Each wall is flat, endless, passes through zero and stands at right angles to its row. A trip goes straight from one point to another. List the walls that it crosses, first one first.
In the rows, 128 means zero.

Walls:
(1): [161  65]
(2): [141  79]
(3): [161 145]
(4): [ 36 141]
(5): [163 142]
(6): [143  98]
(7): [132 144]
(8): [100 106]
(9): [53 73]
(10): [157 131]
Trips:
[29 46] to [104 120] -> 1, 6
[100 171] to [ 89 152] -> 9, 8
[129 149] to [178 170] -> 4

Walls:
(1): [117 129 151 132  64 123]
(2): [ 92 132 106 130  56 137]
(3): [ 87 138  98 127 154 132]
(4): [ 77 107 150 110 141  88]
(5): [172 166 129 136 157 105]
(6): [ 38 117 118 140 144 168]
(7): [115 170 101  77 141 104]
(8): [ 60 108 118 100  96 102]
(9): [121 152  82 148 194  80]
(10): [176 122 125 158  93 149]
Trips:
[152 144 123 161 102  94] to [148 107 145 135 125  54] -> 4, 2, 8, 10
[197 133 138  98  85 180] to [ 86  86 104  91 114  78] -> 5, 7, 8, 4, 10, 3, 6, 9
[ 90 115 138  76 147  93] to [ 86 158 132 132 101 138] -> 2, 1, 9
[183 170 109 203 149 131] to [139 182 144 172 130 101] -> 1, 7

Walls:
(1): [216 227  62 172 149  68 105 146  40  91  80 150]
(2): [ 62  96 131  61 128 157 178 112 132 103  88 108]
(3): [ 89 109 173  96 153 163 123  92 177 110 100 105]
(4): [ 80 163 169 130 119 178 145 109  97 131 102  62]
(5): [166 122 156 100  66  45 203  68 162 151 145 127]
(6): [114 101 100 116 200 143  99 152 153 129  70 168]
Trips:
[107 147 103 105 174 181  82 163  48 144 128 150] to [181 134  89  96 153 127 130  96 137  97 161 120] -> 4, 5, 6
[158  97 144 126 143 101 111 134 114 121 134 173] to [159 137  84 151 125 145 168 144  96 249 158 104] -> 6, 4
[145 132  65 142 185 117 140 161  77  80 100 181] to [204 170 174  94  55  87 126  74 206 140  94 150] -> 5, 6, 3
[ 93 166 157 182 192 107 218 114  97 122 165 105] to [157 129 182  50 166 101 150 120 129 123 107 173] -> 3, 6, 4, 1

Walls:
(1): [127  93  98 113 150 108 136 113 167 146 119  84  98 128 148 157 152 125
 142  72 172 176  56 198]
(2): [ 94 119  79 111 138 158 141  98 108 116 127 159 104 159  87 100 108 133
 143 164 144 108 171 154]
(3): [118 186  58 174 212 158  66 170 103 138 216 124 141 174 106 160 123  75
 122  96 153 123 130 124]
(4): [159 185  64 160 128 147 123 119 129 133 147 118  79 168 138 172 136 141
 160  75 100 143 127 188]
(5): [136 145 127 179  81 176 140 152 135 175 157 106  75 189 117  45 126  73
 132 101 167 143 168 133]
(6): [104 104 125  88 207  50 120 106 132 115 140 193 145 109  84 166 145 106
 130 203 100 131 116 168]
(7): [165 133 155  96 123 158 115  97 158 135 186 168 199 106  93 154 104 106
  91 152 153 177 142 130]
(8): [148 108 144  95 117 152  95 157 117  89 166 136 168 157 132 154 191  90
 124 117 104 135 108 140]
(9): [160  94 138  99 129 117 109 127 128  81 124 115 140 127 126 149 137  77
  91  91 111 153 114 101]
Trips:
[108 169 197 126  99  84 143 146  87 129 116 113  86 131 164  93 153 120
  84 130 120 113 111 140] to [116 120 127 158 151  89 100 117 105 153 180 112  68 140 129 111 168 138
 127 131 164 144 136 103] -> 1, 3, 4, 6, 2
[150 105 141 163 112 136 148  68 125 148 158 126 127 131 186 207 115 165
 116  90 164 157 154 178] to [196 110 155 183 109 177 150 130  81 195 135 129 109 149 158 214 106 111
 171 103 109 198  82 113] -> 5, 3, 9, 8

Walls:
(1): [161 159 142  51  88 142 146  27 153 146 144  11 131  45  73 167 162  99
  98  75 144 139  36 169 184  46  98 130 110 172 131  72 143 203 118 150
 161 129  36 249 209 127 119 100 154  77 127  87]
(2): [189 151  96  56 122 165 105  72 190 175 137 176  87  63 124 156  46 137
 156  85  27 171 116 109 173 129 168 148  82 142 103 168 126 118 103 177
 141 144 170 192 118 127  62 166 111 133 124  28]
(3): [ 95 118 112 102 137 103 105 187  59 155 145 134 137 142 204 111  38 149
 126  82 137 131 134 105 176 155  61 149 107 121  91 100 116  86 140 130
 194 184 201 157  80 114 159 118 109 105 154 130]
(4): [174 105 234  35 147  82 147  48  88 158 107 130 125 166  97 136 157 163
  91  96 139  69 101 116 178 104 151 130  85 198 123  75 188 131 115 131
 127 177 125  82  77  96 170 156 196 153 102 108]
(5): [109 124 184 165  38  75 110 118 118 117 148 103 164 117 111 131 140 188
  80 135 154 133 130  18 216 175  92 117 179 120 220 137 107  73  93 185
  52  80 117 138 150 112  83 130 102 102 156 131]
(6): [125 154  48 126 140 124 175 118 162  84  66 133  26 155 118 141  85  88
 171  89  89  76  97 135 108 124 101 205 115 223 170 134  89 109 156  81
  59 155 137 185  95 120 153 174 111 181 124  95]
(7): [105 122 163 145  63  94 139 105 147  74 135  43 105 171 124 148 110 155
 120  73 122 117 139 156 143 198 117 126 165 201 167 101 108 167 155  27
 124 154 132 174 141 102 167 157 102 119  97 117]
(8): [ 14 156  74  85 144  53 146 104  76 155  61 132 140 138 150  75 118  69
 115 165 109 103  68 144 102 208  93  83 172  82 173 210 104 119 166  45
 110  99 124  88 124 148 149  99  70 143 166 123]
(9): [121 194 137 144 131 102 129 158 114 184 133 101 155 156  83 173  90  78
 141 117  87 156 163 171  93  99 145 104  73 140 102  71 123 105 170  60
 181  86 126 121 133 166 110 155 118 103  94 133]
(10): [ 82 139 152 178 103  96 117  83 110 149 172 145  73 172 173 168 146 230
 100 182 144  52  82  98 168 166 128 131 123  61 179 165 154 137 181  81
 158  82  41 183 143 155 164 166 126  75 130 170]
(11): [160 163 115 117 133  75  88  94 126 172 151 149  98 108 105  95 141 137
 118 159  78 137 159 112 134 113 148  61 138 183 138 133  82 141 152 140
 156 121 119 145  88 147 120 114 154 154 117 116]
(12): [127 197 168 130 183 130  94 103 139 171 220 159 188 107 186 136 220 106
 141 153 166 108 159  94 175 109 126 182 154 177 168  96 140 145 135 184
  98  28 150 145 111 136 103 109  75 129  96 111]
Trips:
[149 151 157 134  77 104 148 135 206 107 166  43 121 123 120 132 182 105
  54 103  91 195  77 106 114 102 159 126 175 105 145 157  82  79 177 156
  75  36 145  98  99 139  98 140 184 116  76 158] to [ 73  87 182 148  94 160 131  59 133  59 210 171 149 111 180  50 110  90
 145 182 144 115 171 165 152 121 223 127 132  38 144 121 119  63  97 160
 138 148 135 136 169  91  49  89 149  73 113 182] -> 10, 7, 9, 11, 1
[135 125 198  81 199 156 157 158  92 179 138 111 123  59 184  98  97 136
  71 111 171 162  76 119 177  61 161  84 148 133 137 137 161 123 148  64
  59 140  79  91 172 119  55 128 145 128 103 175] to [114 146 199 106  55  62 111  88  97 158 122  80 167 135 134 222 109 143
 159 146 114 108 128 124 115 142  99 163 203 187 107 104 107 171  76 104
 154 108  64 122 107 122 147 158 177 107 126 189] -> 9, 7, 8, 11
[115 138 135 109  33 141 125  80 131  76 147  96  97 153 100 164 128 163
 136  89 116 110 147 171 122  87 100 124  65 214  99 106 154 125 101  96
 132 156 111 119 169 102 193 147 158 118 110 168] to [143 198 201  61 107 171  99 108 177 117 125 145  39  97 133 168  45 141
 161 129 188 186 125 121 182 143 147 176  90 140 105 168 134 164 137 103
 174 179 115  95  87 134 166 180 139  59 164 162] -> 2, 3
[158  75  93 148 136 188 175 130 207 127 141  55  75 111 175 117  68 155
 211 126  98 121 132 135  99 157  92 199 215 123 132 219 176 106 201 197
 114 103 148  98  69 122 170 119  88 120 135  40] to [151 126 112 111 125 128 191 107  99  86 142 187  97 146 106 160 192  96
 202 177 146 111 112  91 188  80 205  96  71 137 110 177  30 143 131 117
  54 235 192 175 149 176 135  70  49 128  95 112] -> 12, 3, 7, 11, 8

Walls:
(1): [101 129 139 146 130 119 103 174 129 109 174 110 113 117 124 169  73 155
 125 102 104  71  84 117 222 111 163 136 156  98 120 152 126 130  72 132
 116 136 140 112 147 123 125 130 170 132 148 108]
(2): [174 132 112 147 115 196 126 154 137 127 151 173 114  47 106 128 121 147
 173  99 155 139 209 116 160 116 101 121 142  60 171  85 177 161 141 171
  66 172 122 132  72  92 116 111 127 119 128 127]
(3): [169 135  67 138  71 154  83 171 174 103 106 115 130 102 113 143  76 143
 138  79 170 137  88 107 149  48 123 150 157 108 164 126 164 119 126 193
 128 143 114 101 162  92 148 135  70 110 127 139]
(4): [157  87 134 106 154  87 111 146 121 137  84 122 162 122 155 115 205 116
 152  94  88 144 159 122 132 185 118  85 177 120 133  51 110 147 140 159
 159 144 140 190  95 124  67 166 148 160 168  60]
(5): [145  59  31 161 157 128 131  93 133 154  89 138 113 164  97  92 123  88
 128  66  89 101 158  99 142 103 128  70 116 163 141  87  71 196 144 142
 172 193 115 119 135 151 195 156 162 150 159 117]
(6): [161 106 106 109 127 146 147 137 136  88 131 151 103 118  60 120 106 116
  89 137 216 128 118  94 123 144 150  86 157  85 147 132 137 136  49 109
 105 185 185  89 105 157 149 137 129  86 123 159]
(7): [123 178 118 118 147  59 109  78  91 105 113 109 130 138 166 177 131 164
 131  91 132 141 135 129 167 136 122  90  78  90  70 134 135 181 110 174
   7 145 143  65 139  66 173  81 134 149 172 104]
Trips:
[ 91 187 134 109 137 132 185 154 133  87 158 122 148 141 136 126 138 128
 181 157 148 157 149  83 108 146 149 126 124 205 116 143 141  73 126 128
 130 111 149 151 141 106 129 141 118 144  76 126] to [ 87  74 140 133 113 173 149 173  63 151 168 133 170 112 113 173 118 153
 126  92 148 160 101 111 159 171 183 137  89 125  68 147  78  98 159 130
 187 125 139 174 158 123  99  62 135 172 110 186] -> 1
[150 135 143  90 103 121 166 151 107 131 102  47 134 122 167 169 156 160
 169 173  60 121 151 130 108 184 157  99 152 143 142 142  94 113 145 113
 149 119 156 193  73 122 114 156 122 128 117 132] to [145 179 153  97 130 208 101 141 141 143  89  96 104 128 143  99  79 130
  76 126 108 144 126 119  91 135  67 126 153 137 167 117  93 142 120  95
 130 107  96 141 126  81 119 135 177 178 110 133] -> 2, 3
[ 88 120 109  94 130 131 119 146 135  85 177 105 128 166  83  94 127 149
 121 132 133 126 143 108  92 175 140 106 113 132  92 107 143 188 118 165
 109 108 120 101 138 129 176 107 154 157 144  86] to [135 129 108 115  82 159 121 136  84 132 118 123 126 122  91 125 137 126
  98 123 134 161 124 161 135 121 216 167  85  87  93 147 181 107 127 173
 141 169 209 154 110  77 109  96 111 149 153 109] -> 2, 4, 3, 5
[147 115 184 190 107 158 141 125 156 104 103  87  92  91 135 183 187 171
 101 111 171 101 109 130 148 131  46 125 193  92 118  95 184 145 142 123
 120 195 138  97  99 178 129  98 142  56 148 134] to [106 146 192 188 186 152 104 121 185 123 108  98 140 152 122 140 120 127
 133 101 113 167 148 125 133  96  56 149 118 111  77 119 146 111 128 155
 122 193 164 146 124 145 175 114 103 113 150 141] -> 4, 5, 6, 1
[139 110  93  66  76  77 160  93  90  74 103 102 213 124  89 131  89 140
 106  89 175 132 138 117 139 117 146 139 148 135  94 145 115 111 120 148
  77 106 125  78 142 115 157 103 109  86 187  95] to [ 98 117 186 151 115 109 135 129 162  69 131 134 129 189  90 124 107 115
 116 145 111 103 152 112 159 145  89 143 112 109 152 158  45  77 147 193
  91 128 100 165 168 217  86  97 144  89  66 127] -> 3, 7, 6
[ 93 111 135 134  78 109 162 206 149 179 179  76  93 156  91 107 117 162
 110 209  98 137  99 122 189 140 147 187  97 158 124 144 139 160 156 107
 124 116 139 105 107 123 114 110  94 150  91 164] to [172 178 120  99 144 146 106 166  97  99 135  93 180 188  87  98 163 103
 141 119  90 162 152 154  86 182 193  94 165 141 100 128 132 178 116 166
 144  77 179  57 128 101 158 122 154  87 147  92] -> 7, 6, 4, 1, 5
[139 107 168 169  91 119 146 147 150  97 158 196 106 112 119 117  77 144
 133 163 184 183  94 113 166 145 160 125 128 175 165 146 135 108 135 116
 125 145 135 138 125 119 157 104 147 188 164 176] to [ 94 106 149 117 116 103 113  62 163 101 115 163 127 147  84  82 101  99
 129 125  71 111  96 112  59 137 159  88 106 130 100 112 179 118 105 158
 100 156 169 143 152 147 160 144  81 191  90 121] -> 2, 5, 1, 7, 3
[ 53 168  97 134 119  93 175 110 128 134  78 127 149 186 123  97  51 144
 136 180 122 117 126 135 144 124 169 122 122 124 132 142 119  84 114 153
 145 180  91 142 144 115 147 122 172 129 118  91] to [127  89  78  84 119 151 163 167 110 147  76 187 107 138 170 136 131  81
 101 142 120 116  93 158  88 138 145 125 113 132 173 139  63  55 124 157
 111 165  96 175 109 149 140 118 130 138  89 151] -> 7, 1, 6, 4
[118 163  95 171 126 140 128 134 144 109 185 121 149 108 132 174 143 143
 112 168 130  87  71  85 157 172  91 147  81 105 106 108 102 117 108 144
  91 131 162 138 134 126 138 151 108  66 105 105] to [123 130 164 149 114 163 111 148 125 113 170 110 106 123  21 135 166 103
 129 105 158 132 119 113 151  96 181 143 116  90 154 153 122 107 102 111
 106 137 116 145 131 121  97  79 139 110 110 133] -> 7
